Each row of a before or after table is a point. The points were changed in one or more steps. Then noise was added and the rows were shuffled. The steps act on columns, c1 being the first. Write out the steps. A step turns or swaps two columns, mirrors them in a line or flattens them onto one, adds a multiple of one to another, or multiplies or shifts one. Angles are multiples of 10 degrees, from the lower column toward the higher: turns from -170 to 170, lines from 10 to 170 but not 90. Use the fewest steps. Two steps may share a column if one is a turn and the other turns, adds or multiplies; they go together, in the order done. Otherwise the lowest column goes first.

Before (13 x 3)
[[ -8 -29   9]
 [  7  30 -35]
 [ 20   9  26]
 [-48 -21 -48]
 [ 82 -32   0]
 [-65  41  30]
 [-34 -12 -13]
 [ 60   0  15]
 [  9   5  10]
 [ -4 -12  30]
 [  8   5  39]
 [-57  13  12]
 [-24 -48 -29]]
After (13 x 3)
[[-51  -8 -32]
 [ 36  66  33]
 [ 42  35  23]
 [ 45 -41  -3]
 [-11   7  -8]
 [-21 -13  38]
 [ 52 -33  34]
 [ 36  -5  14]
 [ -9  29 -25]
 [ 10  18 -25]
 [-21  18 -18]
 [ 23  -7 -21]
 [-57 -44 -53]]
Steps: turn c1 and c2 by 150 degrees; turn c2 and c3 by -130 degrees

Before (9 x 6)
[[-59   8 -13   3  43 -25]
 [  5 -43  14 -32 -35   6]
 [-16  11 -30  21 -26  47]
 [-52 -23 -19  33  -3  63]
 [-20 -32 -41  23 -13  48]
 [-61  18  28 -46  26 -24]
 [ 23 -51  64  -2 -36  12]
 [-52  31 -13   3  39 -16]
 [-16 -38  26   1 -63  -5]]
After (9 x 6)
[[-53  27   0   4  67 -15]
 [-48 -10   6 -40  16  61]
 [-16 -22   0 -34   5  49]
 [-17 -40   2 -11 -39  -7]
 [-59   1   1  51  49 -22]
 [-58   9   7   4  60 -20]
 [ 11 -48  -3  17 -15   7]
 [ 24 -48   8 -21 -13  11]
 [-20  24   1 -12  -5  46]]
Steps: mirror c2 and c4 in the line at 10 degrees; multiply c3 by 0; shift c5 by 20

Before (14 x 9)
[[ 16  49  60 -24  23  64 -33  10 -15]
 [-20  20  52 -34   1  39 -18 -29 -52]
 [-41  18  43   3 -19 -72  17   4  40]
 [-41  20  20  83 -12 -22 -12 -11  18]
 [-60 -29  12   7 -32  50   0  16  33]
 [-35  25  51 -38  52  32 -22  16 -35]
 [-34   8 -36  28 -20 -58 -17  11  35]
 [-45  20  -7  41  -1 -45   4  14  50]
 [  0  -8   9  18  11 -29  -1 -30  33]
 [-35  29  34  -6  30  32 -19 -31   4]
 [ -4  52  47 -34 -10  45 -30  -9 -34]
 [-36 -27  -6  28   0  27  14  35 -21]
 [-30  40  -9  22   0 -20  48  -7  25]
 [-46  40  32 -42  11  46 -32 -19 -25]]
After (14 x 9)
[[-35  53 -72   1   5  34   6  28 -36]
 [-29 -11   4 -23  -7 -21 -60 -15  27]
 [-35 -41   4   7  -4  26   2  42 -21]
 [-40   2 -14  -7  46 -71 -25  -8  41]
 [-20  44 -33   2  38  38   6 -12 -53]
 [-35 -15  38 -31 -16 -57  12   2  36]
 [ -5  65 -22 -25  42  46  -1   2 -34]
 [-60 -20  15  15  30  49  13   6  34]
 [  0 -18 -14  -7   1 -30   6 -41  35]
 [-44 -22   6 -39  -5 -45 -12  -2  49]
 [-47  65 -29 -13  16  44   7 -10 -27]
 [-40 -47  -2 -69  24 -22   1 -17  18]
 [ 16  57 -57 -29  31  64   6  16 -14]
 [-37  27 -46 -24   6  32   2 -34   4]]
Steps: turn c2 and c7 by -150 degrees; turn c2 and c4 by 130 degrees; turn c3 and c5 by 130 degrees; add -0.3 times c9 to c8

Before (12 x 12)
[[-24 -39   4   3 -22  39  45 -35   7  -9  43  -8]
 [ 44  -5  42  21 -29  34  27 -18   6 -25  71   5]
 [ 31  12  22 -31  21  -4 -28  38  -4  35 -40  -6]
 [ -1 -19 -16 -40  39 -30 -64  16   0 -45 -26  11]
 [ 25 -52 -17   9  13 -18 -56  37  -4   7  -7 -17]
 [ 33  43  17  45 -21  20  26 -24  51   7  28 -48]
 [  4  -8 -27   4 -18  58  16  15  33 -16  53  23]
 [ 29 -16 -24  20  45  -7  -3  11 -19 -10 -21  23]
 [ 52 -12   9  19 -49  79  33 -47  37 -20  18 -14]
 [ -9 -15  38  57 -33  57   9 -24  33 -16  27  26]
 [ 51   7  22  24 -19  28  14 -62  60  41  46   7]
 [ 10   3 -17 -10  45  21 -69   6 -37   4  -4 -13]]
After (12 x 12)
[[ 14   3  -3   7  45  23 -69   2 -36  -9  -9  20]
 [ 62   7  41 -52 -19  17  14 -65  61 -14   6 -16]
 [-53 -51   1   3  13 -11 -56  40  -4 -10  11  23]
 [-83 -39  -3 -41 -23  32  46 -41   7  12 -13   6]
 [ 35 -12  -6 -23 -50  70  33 -59  37  24  12   8]
 [ 98  43  29 -41 -22  16  26 -27  52  25  34  32]
 [ 48  12  41  49  21   4 -28  39  -4  -6 -15  -5]
 [ 35  -5   2 -74 -29  29  26 -22   7  42  -5 -25]
 [-30 -19 -46  38  39 -26 -64  21   0  15 -28  -2]
 [-32 -15  -1 -45 -32  52  10 -33  34  27  43 -42]
 [  4 -16 -28  14  46  -5  -3  13 -19 -17  25  -7]
 [ -9  -8 -34 -51 -17  60  17   4  34 -16 -14  -6]]
Steps: add 1.5 times c2 to c1; turn c3 and c12 by -150 degrees; turn c3 and c10 by -130 degrees; turn c4 and c11 by 110 degrees; turn c6 and c8 by -10 degrees

Before (13 x 18)
[[  7  69 -36  26  22  11  10 -11  37 -26  63  38 -22 -22 -21  -9   1  -7]
 [-36  24  11  45 -35 -35 -30 -34 -15  56 -24   4 -12  19  11 -26  28 -13]
 [ 35   0 -13  46   2 -26  -6  28 -14  -4  35 -21 -22  32 -38 -12 -46  11]
 [-12  32  -4   9 -20  -2  -7 -16 -16  30 -12 -12   7 -13   0 -72  11 -26]
 [-36  45  31  55   6  -4 -33  26  35  13  10 -43  41 -26  44 -22 -15  42]
 [ 46  12 -19  31 -11  30  36 -44  24  45  -5  45 -44  13  26 -47  40   1]
 [ -8   5   2 -27 -37 -24 -32 -18  38 -18  11 -23   2  17 -20   5  -4 -26]
 [ -8  61 -40  39  32  38  32  44 -31  63 -14  17  -5  27  12  11  20  13]
 [ 38  45  32   0  23  -6 -38  27 -19  18  22  32  28 -28  12  16 -47  47]
 [ -2  -3  11  36  36  -4  34  35   2  -6  -6  22 -40  42  -7  12  45  25]
 [ 25   3 -28   3  37 -37  -3  -3  14  37  24 -23   2 -15  23 -63 -11  33]
 [ 44 -10  23  23 -32 -21  -4  18  13  42  32  -9  29 -24 -10 -17  -2  59]
 [ 19  37 -24 -20 -29 -31  14  35 -14 -32 -21 -35  36  41 -35  20 -26  61]]
After (13 x 18)
[[ -54  -27   -5   11  -20  -15   -8  -15   -5   29  -28  -10  -18  -13
   -13  -72   11    2]
 [-100  -77  -19   28   22   37   10  -12    8  -28   17   38   -5  -24
  -109  -10   -1  -60]
 [ -16   -5   20  -25  -36   39  -31  -18  -24  -18  -20  -23   -3   16
     2    5   -8  -21]
 [ -78  -29   -9   52    5   36  -36   24   -3   15   45  -42  -53  -26
   106  -24  -14    4]
 [   8  -23  -45   33  -10   26   37  -44   30   44   -2   43   36   14
   -43  -46   39    7]
 [  23   -6   19   49    4  -14   -8   27  -24   -5   22  -21   19   32
   -50  -12  -44  -28]
 [ -74  -27    1   43  -36  -15  -29  -33  -37   57  -19    1    3   20
    36  -25   30   20]
 [ -14  -20   11  -21  -27  -13   14   35  -30  -35   50  -36  -49   40
   -78   17  -27   40]
 [  26    1  -50    3   37   14   -5   -4  -38   35   40  -22   -7  -16
   -73  -64  -10  -13]
 [ -19  -12   18   36   37    3   34   36   -5   -6   21   20   40   42
    28   10   45   15]
 [  72   22   32   20  -31   14    0   19  -23   46   63  -10  -24  -21
    63  -18   -1   -8]
 [ -10  -31   20   -1   25  -17  -41   27   -6   16   53   32  -43  -30
    94   17  -48   -5]
 [ -94  -60  -52   37   31  -31   33   46   36   63    7   16  -15   24
  -109   10   22   16]]
Steps: turn c2 and c13 by -160 degrees; add 1.5 times c2 to c1; multiply c3 by 3; turn c3 and c15 by 70 degrees; swap c6 and c9; turn c11 and c18 by -70 degrees

Before (9 x 24)
[[ -2   7 -47  -7  -5  51 -17  41 -40  15  24  56  48  11 -11   7  42 -36
  -56 -49  37   8 -26  24]
 [-33  26 -49  -1   4  13 -32  30 -42 -30 -38  34  60 -45  64  -5   0  22
   -6  33  -3  26 -55 -53]
 [-42  16 -19 -48 -67  22 -40 -19   7  54 -57  71  15 -38 -18  -2  33  37
   26 -43 -22 -29 -26  33]
 [ 24  28 -31 -32   3  20 -40 -56  22  20 -30  17   6 -44  43 -50  30  13
    5  -3 -16  59   7  26]
 [ 40  13  16  11 -18  18 -37 -30  27  57  24 -11 -17 -11 -26  -3 -22  64
  -47 -36  -9 -33 -46  16]
 [ 18 -61   2  13 -16  23  18 -55 -34   0 -31 -40  13  -5 -40  16  23  57
   11 -23  26  58 -15  -4]
 [ 28  -4  54  47  -2 -21 -18  -5 -13 -28  25  72 -34   8 -25  10  21  15
    1  20 -37  35  24   7]
 [  6 -61 -17 -25 -15 -39  47   4   6  10  12 -33  42 -33  61  -6 -31 -14
  -11  19  28  62  12 -42]
 [-27   6  17  39 -82  27 -39 -10 -39  -4 -46 -40  -8 -34 -16  10 -26 -17
  -63  24   3   1 -20   5]]
After (9 x 24)
[[ 25   5 -10  18 -31  17 -40  38  -1  18 -28 -29  41 -45  -1 -52  26  12
  -19 -28 -21  57   7  27]
 [ 29   6  12  70  56 -16 -16  25  -2 -27  20  48 -21   7  -8  10  35  17
    9  -3 -14  45  24   6]
 [ 37  20  19  -8  15  15 -39  36  49  55  23  13   7 -11 -11  -2 -48  66
  -24 -12  12 -24 -49  16]
 [  5 -74  11 -35 -22 -39  48 -33  17   8  13 -23  30 -32  45  -3 -22 -13
   -6  43 -19  47  13 -40]
 [  0  10  -4  59 -47  53 -15 -63  47  15  26  -8   8   9 -10   6  13 -33
   54 -74  -3  -4 -28  24]
 [ 17 -28  17 -37   2  21  17  31 -15   2 -28  12  49  -4  16  16  10  53
   29 -35 -12  39 -15  -7]
 [-34  -7 -12  32 -47  14 -34 -61   1 -30 -38   0  26 -45   5  -4  21  20
   42  27  -8  22 -57 -53]
 [-40  17  61  73 -31  21 -40   9 -23  54 -55 -50  25 -37 -10  -2   1  38
  -13 -60   9 -18 -28  34]
 [-28  12  82 -37   0  28 -37  15  58  -4 -51  43   2 -35  -6   9  -9 -18
   45  42   1  -3 -19   5]]
Steps: flatten c2 and c15 onto the line at 150 degrees; turn c3 and c5 by 80 degrees; swap c4 and c12; mirror c8 and c13 in the line at 110 degrees; mirror c9 and c19 in the line at 140 degrees; multiply c17 by 1.3; turn c17 and c20 by -40 degrees; flatten c21 and c22 onto the line at 110 degrees
